Each row of a before or after table is a point. One or more steps were done to the points. Then noise was added and the rows were shuffled. The steps act on columns, c1 being the first. What was done? A step turns or swaps two columns, mirrors them in a line or flattens them onto one, adds a multiple of one to another, or multiplies or shifts one. Angles are multiples of 10 degrees, from the lower column toward the higher: turns from -170 to 170, lines from 10 to 170 but not 90. Use the fewest steps. Two steps may share a column if one is a turn and the other turns, adds or multiplies; they go together, in the order done. Otherwise the lowest column goes first.

Before (10 x 3):
[[ 0.33 -0.32  0.28]
 [-0.47  0.30  0.01]
 [-0.28  0.26  0.15]
 [-0.47 -0.50  0.20]
 [-0.13  0.23  0.23]
 [-0.46 -0.57 -0.76]
 [ 0.52 -0.51  0.23]
 [-0.18 -0.07 -0.14]
 [ 0.09  0.12 -0.27]
 [-0.23  0.17  0.27]]
After (10 x 3):
[[ 0.16 -0.24  0.28]
 [ 0.23 -0.16  0.22]
 [ 0.14  0.11 -0.26]
 [-0.55 -0.44 -0.71]
 [-0.52  0.52  0.24]
 [-0.47 -0.46  0.20]
 [ 0.28 -0.48 -0.01]
 [-0.02 -0.18 -0.14]
 [-0.32  0.37  0.27]
 [ 0.26 -0.25  0.15]]
Steps: swap c1 and c2

Before (14 x 8):
[[-0.31 -0.26  0.07  0.29  0.62  0.45 -0.21 -0.05]
 [ 0.10 -0.47  0.03  0.04  0.49  0.44 -0.17  0.40]
 [ 0.02 -0.21  0.02 -0.25 -0.01  0.46 -0.10 -0.56]
 [-0.24  0.08 -0.37 -0.60 -0.11  0.33  0.01 -0.35]
 [ 0.09  0.44  0.55  0.36 -0.11  0.01  0.17  0.50]
 [-0.04 -0.11  0.50  0.02  0.59  0.14  0.13  0.22]
 [ 0.20  0.21  0.02  0.21 -0.07 -0.12  0.43  0.12]
 [-0.18  0.22 -0.19 -0.04 -0.21  0.85  0.20 -0.24]
 [ 0.26  0.36  0.13 -0.16 -0.36 -0.09  0.28  0.20]
 [-0.22 -0.32 -0.20  0.18  0.12  0.20 -0.07 -0.10]
 [-0.04  0.38  0.16  0.19  0.01 -0.12  0.29  0.13]
 [ 0.29  0.41 -0.41 -0.52  0.07  0.58  0.20 -0.41]
 [-0.13 -0.25  0.21  0.22  0.45  0.17 -0.56 -0.22]
 [-0.14 -0.21  0.04  0.22  0.26  0.29 -0.40  0.31]]
After (14 x 8):
[[-0.31  0.32  0.13 -0.40 -0.37 -0.08  0.27  0.20]
 [ 0.19  0.00  0.01 -0.61  0.01  0.45 -0.09 -0.57]
 [ 0.49  0.00  0.04  0.11  0.50  0.45 -0.18  0.41]
 [-0.38  0.03  0.17  0.46  0.01 -0.13  0.27  0.13]
 [-0.35  0.36 -0.41 -1.30  0.08  0.57  0.21 -0.41]
 [-0.42  0.15  0.55  0.87 -0.10  0.02  0.17  0.49]
 [ 0.19 -0.35  0.06  0.70  0.61  0.44 -0.20 -0.03]
 [ 0.10 -0.06  0.51  0.05  0.59  0.15  0.12  0.23]
 [-0.18  0.22  0.01  0.52 -0.08 -0.11  0.42  0.12]
 [ 0.19 -0.18  0.04  0.55  0.26  0.28 -0.41  0.30]
 [ 0.27 -0.28 -0.22  0.46  0.13  0.21 -0.07 -0.09]
 [-0.23 -0.14 -0.20 -0.08 -0.21  0.85  0.19 -0.26]
 [-0.12 -0.22 -0.37 -1.50 -0.10  0.34  0.00 -0.35]
 [ 0.23 -0.17  0.21  0.54  0.45  0.17 -0.55 -0.21]]
Steps: turn c1 and c2 by 80 degrees; multiply c4 by 2.5

Before (9 x 12):
[[ 0.32  0.45 -0.29  0.44  0.10 -0.47 -0.33  0.33 -0.55  0.75 -0.01 -0.16]
 [-0.33 -0.12 -0.22  0.20  0.15  0.57  0.48 -0.29  0.48 -0.25  0.51 -0.42]
 [-0.36 -0.35  0.26  0.10 -0.14  0.07  0.52  0.29 -0.43  0.50  0.50 -0.55]
 [-0.31 -0.29 -0.15 -0.22  0.17 -0.18 -0.26 -0.54 -0.01  0.65 -0.11  0.27]
 [-0.17  0.22  0.19 -0.20  0.37 -0.13  0.42  0.17 -0.38 -0.01 -0.11  0.30]
 [-0.38 -0.06  0.28 -0.60 -0.22 -0.54  0.16 -0.35  0.45 -0.12  0.52  0.17]
 [ 0.47 -0.45  0.09  0.36 -0.03  0.57  0.56  0.41  0.14 -0.01 -0.19  0.31]
 [-0.03 -0.48 -0.17  0.17 -0.05 -0.34  0.33 -0.05  0.42 -0.33 -0.21 -0.63]
 [ 0.47 -0.03  0.09 -0.34  0.17  0.34 -0.33 -0.16  0.20  0.20 -0.34 -0.33]]
After (9 x 12):
[[ 0.48  0.21  0.07  0.36  0.17 -0.36  0.23 -0.26 -0.08  0.70 -0.36  0.32]
 [-0.31  0.41 -0.03 -0.20  0.17 -0.22  0.04 -0.26 -0.46  1.12 -0.13 -0.26]
 [ 0.43 -0.05  0.03  0.54 -0.02  0.35 -0.72  0.08  0.42  0.45 -0.20 -0.34]
 [-0.36 -0.07  0.11  0.06 -0.14  0.12 -0.65  0.54  0.05  0.97  0.50  0.52]
 [-0.03  0.18 -0.07 -0.33 -0.02  0.17 -0.57 -0.38  0.19  0.19 -0.22  0.60]
 [ 0.32 -0.10 -0.12 -0.46  0.11  0.45  0.58  0.61  0.04  1.24  0.00  0.17]
 [-0.16 -0.43  0.06 -0.13  0.36 -0.17 -0.16  0.45 -0.03  0.48 -0.09 -0.29]
 [-0.39 -0.06  0.12 -0.53 -0.25 -0.62 -0.12 -0.56 -0.08  0.34  0.51 -0.18]
 [-0.35 -0.22 -0.09  0.59  0.16  0.19 -0.43 -0.50  0.02  0.26  0.52  0.42]]
Steps: turn c2 and c7 by 140 degrees; multiply c3 by 0.4; swap c4 and c6; turn c8 and c9 by 60 degrees; shift c10 by 0.50; multiply c12 by -1

Before (10 x 24):
[[-0.26 -0.42 -0.19 -0.71  0.06  0.00  0.43  0.16  0.79 -0.12 -0.35 -0.09
   0.03 -0.05  0.63 -0.22 -0.32  0.50 -0.03 -0.39  0.19  0.34  0.59  0.13]
 [-0.14 -0.47  0.17  0.20 -0.37  0.30  0.47  0.37 -0.32 -0.09  0.76  0.02
  -0.20 -0.16 -0.12 -0.54  0.33  0.24 -0.29 -0.36  0.03 -0.24  0.49 -0.23]
 [ 0.30 -0.09 -0.10 -0.07 -0.25  0.13 -0.15  0.28  0.36 -0.18 -0.07  0.00
  -0.20  0.47 -0.12 -0.58 -0.27  0.63 -0.08 -0.21  0.31  0.22  0.60  0.04]
 [-0.13 -0.16 -0.50  0.18 -0.48  0.03  0.26  0.33  0.02  0.02 -0.35  0.63
  -0.24 -0.24 -0.38 -0.02  0.64 -0.11  0.03  0.42 -0.25  0.04 -0.01 -0.66]
 [-0.20 -0.23  0.03  0.00 -0.09  0.10  0.26  0.36  0.34  0.15 -0.33 -0.05
  -0.20  0.18 -0.17  0.00 -0.25  0.71  0.04 -0.39 -0.04  0.10  0.30 -0.29]
 [-0.32  0.97  0.06  0.19 -0.16  0.23 -0.34 -0.24 -0.33 -0.10 -0.24  0.57
  -0.30  0.02 -0.95 -0.24 -0.24 -0.12 -0.06 -0.02  0.36  0.16 -0.36 -0.09]
 [-0.09  1.06  0.23  0.02  0.06  0.13  0.08 -0.35 -0.37  0.13 -0.01  0.31
  -0.12 -0.01  0.43  0.12 -0.17  0.37 -0.02 -0.38 -0.09  0.26 -0.11 -0.31]
 [-0.33 -0.10 -0.08 -0.44 -0.19 -0.36 -1.46 -0.06 -0.13 -0.08 -0.22  0.03
   0.73  0.65  0.50 -0.50 -0.20  0.13  0.07  0.25  0.42 -0.23  0.52 -0.23]
 [ 0.03 -0.19  0.00  0.25 -0.11 -0.03  0.47  0.24  0.44  0.32 -0.29  0.27
  -0.20 -0.18 -0.19  0.30  0.00  0.20 -0.48 -0.21  0.29  0.12  0.56 -0.51]
 [-0.04 -0.48 -0.39  0.23  0.12  0.22 -0.20 -0.46 -0.36  0.37 -0.28  0.10
  -0.27 -0.21  0.56  0.21 -0.38 -0.40 -0.44 -0.38  0.04  0.13  0.68 -0.18]]
After (10 x 24):
[[-0.12 -0.22 -0.53  0.22 -0.48  0.01  0.27  0.31  0.05  0.01  0.64  0.64
   0.21 -0.38 -0.71 -0.03 -0.32 -0.08  0.05  0.37 -0.23 -0.11  0.05 -0.42]
 [-0.15 -0.43  0.18  0.20 -0.33  0.31  0.47  0.33 -0.37 -0.15  0.35 -0.01
   0.27 -0.25 -0.18 -0.57  0.80  0.27 -0.13 -0.32  0.03  0.13 -0.59 -0.07]
 [ 0.29 -0.04 -0.14 -0.07 -0.22  0.16 -0.15  0.27  0.36 -0.15 -0.27 -0.02
   0.04  0.37  0.00 -0.59 -0.02  0.62  0.09 -0.19  0.28 -0.32 -0.60 -0.12]
 [-0.34 -0.10 -0.09 -0.41 -0.14 -0.35 -1.47 -0.05 -0.06 -0.07 -0.17  0.00
  -0.50  0.54 -0.22 -0.48 -0.21  0.17  0.25  0.27  0.42  0.54 -0.46  0.51]
 [-0.01 -0.43 -0.42  0.19  0.12  0.21 -0.20 -0.47 -0.35  0.40 -0.39  0.07
   0.16 -0.32 -0.15  0.21 -0.26 -0.43 -0.20 -0.40  0.02 -0.26 -0.76  0.60]
 [-0.21 -0.23  0.05  0.02 -0.10  0.10  0.26  0.35  0.32  0.15 -0.26 -0.07
   0.10  0.07 -0.31  0.00 -0.30  0.66  0.10 -0.41 -0.06 -0.22 -0.30 -0.11]
 [-0.33 -0.40 -0.18 -0.66  0.08 -0.03  0.38  0.19  0.76 -0.12 -0.39 -0.04
  -0.20 -0.16  0.10 -0.20 -0.40  0.54  0.24 -0.41  0.21 -0.27 -0.55  0.65]
 [-0.33  0.99  0.07  0.18 -0.15  0.22 -0.38 -0.25 -0.30 -0.11 -0.25  0.56
   0.15 -0.04 -0.11 -0.21 -0.24 -0.09 -0.20  0.00  0.36 -0.26  0.34 -0.92]
 [-0.09  1.07  0.22  0.00  0.10  0.12  0.10 -0.35 -0.40  0.15 -0.16  0.28
  -0.04 -0.13 -0.28  0.10  0.01  0.38 -0.03 -0.39 -0.03 -0.31  0.15  0.40]
 [ 0.04 -0.24  0.00  0.25 -0.09 -0.02  0.47  0.26  0.43  0.33 -0.01  0.29
   0.11 -0.24 -0.50  0.28 -0.29  0.20 -0.28 -0.22  0.27 -0.19 -0.68 -0.21]]
Steps: swap c11 and c17; turn c13 and c22 by 150 degrees; shift c14 by -0.10; swap c15 and c24; mirror c19 and c23 in the line at 10 degrees
